Each row of a before or after table is a point. The points were changed in one or more steps. Then noise was added and the rows were shuffled. The steps act on columns, c1 being the first. Name the steps. A step turns or swaps two columns, mirrors them in a line or flattens them onto one, adds a multiple of one to another, or multiplies or shifts one. Angles are multiples of 10 degrees, from the lower column toward the higher: turns from -170 to 170, lines from 10 to 170 but not 90. Use the fewest steps. Two steps may share a column if one is a turn and the other turns, adds or multiplies; they go together, in the order done. Otherwise the lowest column goes first.
In the rows, zero is written as 128.

Before (10 x 3):
[[121 162 119]
 [114 149 154]
 [117  88 134]
 [ 84 136 106]
 [ 87 157 162]
 [139 142 135]
 [ 80 152 134]
 [112 112 114]
 [126 125 128]
 [118 125 102]]
After (10 x 3):
[[ 89 113 118]
 [ 17 138 105]
 [101  87 134]
 [  7 152 133]
 [109 159 119]
 [ 25 156 160]
 [ 93 151 153]
 [155 140 132]
 [104 125 103]
 [123 126 126]]
Steps: multiply c1 by 2.5

Before (14 x 4):
[[169 102 184 151]
 [118 136 118  76]
 [107 200 177 113]
 [100 157 145  99]
 [114 180 115 162]
 [152 183 168 106]
 [148 123 133 136]
 [141 120  81 165]
 [ 50 185 170 150]
 [183  21 216 128]
 [115 131 109  94]
 [127 212 213 103]
 [ 65  99 127 160]
 [144  69 104 166]]
After (14 x 4):
[[ 62 129 127 158]
 [103 133 144  99]
 [107 124 178 112]
 [153 129 166 104]
 [ 49 129 169 147]
 [118 129 115  73]
 [169 128 186 155]
 [147 127 136 140]
 [118 130 108  91]
 [177 131 213 128]
 [143 127  81 163]
 [113 126 115 160]
 [128 127 219 104]
 [141 127 100 164]]
Steps: multiply c2 by 0

Before (8 x 6):
[[184 149 104 149 115 163]
 [158  95 130 128 169 142]
 [132  81 162  97 134  98]
 [108 155 156  89 138 112]
 [131 189 153 180 124 148]
 [104 191 123 165 118 188]
 [135 115 198  67 162 118]
 [119 108 204  98 108 177]]
After (8 x 6):
[[182 148 155 149 116 196]
 [111 107 250 122 110 154]
 [114 117 169 125 161  68]
 [118 191 200 126 117 222]
 [ 97 155 126 117 137  87]
 [122  80 115 127 135  63]
 [153  95 148 138 170 147]
 [148 188 174 136 123 143]]
Steps: flatten c1 and c4 onto the line at 20 degrees; multiply c6 by 2; turn c3 and c6 by -40 degrees

Before (10 x 9):
[[157 152  83 128 152 107 146 103 151]
 [129 119 127 128 146  94 140 101 132]
 [130 130 116  90 155 124  97 105 132]
 [140 125 135 113  99 148 106 128  95]
 [131 144 107  98  93 125 125 142 155]
 [128 140 124 139 152 150 131 160 114]
 [176  89 129 146 110 151 108 135 149]
 [127  90  86 129 110 101 140 105  92]
 [139 131 108 139  91 132  92 138 124]
 [135 139 128  97 147  90 143 159 111]]
After (10 x 9):
[[145 139 127 148  98  88 143 159 111]
 [126  89  86 111 129 101 141 104  93]
 [158 123 135  98 114 148 106 129  95]
 [127 140 124 150 140 151 132 159 114]
 [131 118 125 145 129  95 140 101 132]
 [133 130 115 155  88 124  97 106 131]
 [135 144 108  93  98 125 123 142 155]
 [200 151  84 151 129 108 145 101 151]
 [155 130 107  91 139 131  92 140 125]
 [248  88 128 110 147 153 110 134 148]]
Steps: multiply c1 by 2.5; swap c4 and c5

Before (13 x 11):
[[143 108 151  58  18 199  62 139 170 171  94]
 [ 87  86 187 139 126 145  80 179 107 123 144]
 [ 86 122  48 125  84 164 110 169  89 122 159]
 [182  86 145 205 117 115 224 124 141  92 152]
 [176 172 178 168 167  55 128 145 191 156 135]
 [162 149  90 150 109 152 224 193 159  93  77]
 [ 50 154 139 123 178 189  83 121 115 171 119]
 [105 216 105  85  76 120 146 125 144 117 150]
 [125 182  88 110 160 165 121 134  86 128 145]
 [186  70 137 134  55 136 130 103 163  44 101]
 [161 117  99  44 118 184 194 150 146 114  97]
 [152 131 143 153 123 183 122 138 136  73 182]
 [112 129  58 146  83 122 141 128 179  69 196]]
After (13 x 11):
[[184 223 144 154  53 138 129 101 160 107 107]
 [156 179 107 151 126 183 121 135 138 154 141]
 [125 110  99  95 159 160 118 138  87 174 159]
 [115 184  51 147  82 120 139 129 179 153 187]
 [181 165 126 213 115 115 228 120 141 129 130]
 [162 152 132 140 110 151 224 191 156 165 125]
 [177  81 151 149 164  57 129 144 191 168 108]
 [142 100 159  66  22 201  59 140 168  70 107]
 [ 52  79 141 111 179 194  85 124 115 139 114]
 [161 154 124  52 119 180 198 151 146  97 129]
 [105 116 105  57  75 124 144 123 150 197 147]
 [ 86 135  68 126  86 161 110 168  90 126 182]
 [ 88 146 155 150 128 146  78 179 108  95 110]]
Steps: turn c2 and c4 by -20 degrees; turn c2 and c10 by 110 degrees; flatten c3 and c11 onto the line at 140 degrees

Before (10 x 12):
[[108 161 121 115 119  98 108 160 116 143  87 173]
 [126 123 142 134 115 138 151 120 144  86  51 169]
 [123  81 123 167  25 105  75 187  81  96 134  62]
 [ 94  78 156 116   7 128 102 150  95 130 159  83]
 [122 179  59 120 152 157 165 127 152 109  75 182]
 [148 149 129 139 121 139 184 137  82 111  94 171]
 [142 154 147 142 162 102 168 145 155 117 125 118]
 [121 102 142 172 155 165 150 168 137 147  94 131]
 [131 165 113 137 155 130 175  77 108 138  50 137]
 [156  27 138 184 121  87 199 154 189 190 114 151]]
After (10 x 12):
[[154  55 111 180 118 114 202 154  34 193 107 110]
 [123 109 117 173 158 202 151 168 109 149 128  94]
 [145 159 135 153 165 118 172 147 113 115 139 128]
 [124 186  73  85 150 152 163 128 123 108  82  66]
 [149 127 123 138 119 148 185 138 177 113  93  88]
 [128 131 135 137 117 130 149 115 113  90 100  42]
 [ 94  68 157 131   5 149 105 151 143 136 166 166]
 [125  70 102 160  24 164  77 187 157  96 192 146]
 [110 156 129 113 116 129 106 163 153 147  93  78]
 [130 156 105 130 149  78 175  75 160 138 129  51]]
Steps: mirror c2 and c9 in the line at 10 degrees; turn c3 and c4 by 30 degrees; add 1 times c8 to c6; turn c11 and c12 by 100 degrees

Before (8 x 14):
[[ 93 138 125  92 111 151 131 195 181 107  68 150  96 151]
 [126 142 120 170 191  81  63 190  99 146 114 109 155 153]
 [ 98 155 107 145 152  99 165  96 153 137 197  64 104 135]
 [ 98  98 147 178 202  84  61 123  62 156 121 167 172 173]
 [ 82 148  75  19  86 179  96 169 153 118  70 112 114 138]
 [125 114  53 160 112  78 135  84 152 132 184  96  79 202]
 [ 80  97  99 178 213 108  99 178 106 130 183 130 149 170]
 [160 153  84  51 108 178 143 179 109 151  72 148 113 115]]
After (8 x 14):
[[ 98 156  85  99 134 144 154  65 115 150 197  97  94 154]
 [100 100 127  86 172 178  79 167 111  59 119 122 194 202]
 [125 117  50  79 201 161 119  95 120 151 185  84  80 113]
 [159 153 108 177 116  50 138 146 106 106  73 180 109 108]
 [126 142 118  81 151 171  76 109 113  96 112 191 176 190]
 [ 94 138 100 152 151  91 120 149 138 185  68 194  96 112]
 [ 83 148  42 180 138  19  95 112 135 155  71 168 125  86]
 [ 76  97  64 105 170 177 107 130 129 104 182 176 158 214]]
Steps: add 0.7 times c1 to c3; swap c4 and c6; swap c5 and c14; turn c7 and c13 by -20 degrees; swap c8 and c12; turn c9 and c10 by 100 degrees

Before (10 x 18):
[[125 249 177  48  59 122 145 133  63  81  63  74  86 134 105 220 127  88]
 [ 80 145 150 169 172 136  95  81 167 109 152 194 138 110 156  99 136 101]
 [103 209 208  98 148  99 184 155  61  65  86  70  86 185  82 219 150 135]
 [128 194 117 118 165 153 170 154 154 132 175 150 127 151 148 132 158 126]
 [190  88 203 158  97 162  61 143 126 104 161 185 174 104 147 128 139 118]
 [ 72 160 161 171 147 165 183 114 131 159 154 177 127 104 139 136 120 135]
 [194 155 185 155 133 187  75 132 130 145  89 153 130  88 174  73 130 101]
 [ 93 172 122 141 144 183 162  90 139 134 115  62 176 154  72 136 110 104]
 [161 127 161 152 159 145  92 101 136 159 157 163 126 104 163 105  59  71]
 [ 92 165 171 127 146 154 109 164  94 100 173 132 167 124  84  93 113 153]]
After (10 x 18):
[[151 155 107 118 166 152 151 149 152 136 177 126 133 150 149 105 156  94]
 [143 243 169  48  58 121 110 147  61  80  65 233  87 132 107 148 125  92]
 [ 93 177 165 170 148 167 167 128 130 156 155 122 128 104 141  82 122  89]
 [108 109 156 126 148 153 133 174  96  99 171  91 167 124  83 135 111 162]
 [101 214 165 174 169 139  87  91 165 109 152  74 139 107 157  75 136 136]
 [114 227 135 144 147 181 133  87 145 131 119 157 175 155  72 192 110  84]
 [126 170 191  98 149  99 169 178  62  64  84 232  87 186  78 155 148  88]
 [207  66 195 159  99 161  76 170 125  99 160 111 178 105 146  73 142 176]
 [218 149 179 155 138 185  73 152 134 144  90  69 130  88 176 127 130 154]
 [180 170 171 151 159 146  59 109 134 160 158  92 125 104 163 101  55 119]]
Steps: shift c1 by 20; add -1.5 times c8 to c2; turn c3 and c8 by 20 degrees; turn c7 and c18 by -50 degrees; turn c12 and c16 by -110 degrees

Before (8 x 24):
[[123 102 121 150 130 119 133 102 140 127 154 159 135 142  98  86 140 109
  139 136  58 122 112 116]
 [165 192 122 112   7 127 137 115 142 127 157 155 117 140  82 125 127 154
  110 176 143 128 110 110]
 [109 116 150 143 108 150 137 117 145 156  62 161 134 151 166  86 135 138
  106 138 150 139 109 101]
 [113 108 122 124 161  34 127  98 145 125 132 129 128 160 124 127  99 107
  134 131  94 151 121 116]
 [119 134 121 103 161 123 129  96 138 122 126 146  81 118  84 125 128 112
  140 131 144 138 164 119]
 [108 119 122 127 168 134 118  94 139 123 127  83 124 108  87 107 128 141
  134 144 150 145 133 122]
 [110 105 173 109 100 142 122 141 142 134 151 148 117 152 123 111  93 105
  142 136  72 148 139 120]
 [192 143 126 117 155 133 214  93 119 127 134 150 141 148 165 114  77 113
  125 146 139 124 109 109]]
After (8 x 24):
[[108 118 134 168 169 135 120  91 140 124 125  80 125 110 139 106 127 142
  135 109 147 145 135 118]
 [162 192 139 173   7 128 139 116 141 131 157 155 134 140 149 124 126 152
  111 122 178 126 113 108]
 [113 105 107 134 101 141 124 140 144 131 154 146 169 152 150 111  97 106
  147 184 124 148 136 120]
 [127 106 127 163 131 122 131 104 138 125 156 160 116 143 113  89 140 110
  141 203 119 121 112 120]
 [106 114 106  96 109 148 134 115 145 157  64 158 142 153 107  89 134 136
  104 106 142 140 108 101]
 [122 134 169 165 162 125 125  92 137 122 124 144 149 120 158 126 131 114
  141 113 133 140 163 117]
 [115 106 133 132 161  35 126  99 147 126 136 129 123 159 135 131 102 104
  136 163 127 146 123 115]
 [193 145 120  89 156 127 216  91 120 129 133 150 117 148 135 115  76 117
  124 118 149 126 109 112]]
Steps: turn c3 and c13 by 130 degrees; mirror c4 and c15 in the line at 140 degrees; turn c20 and c21 by 80 degrees
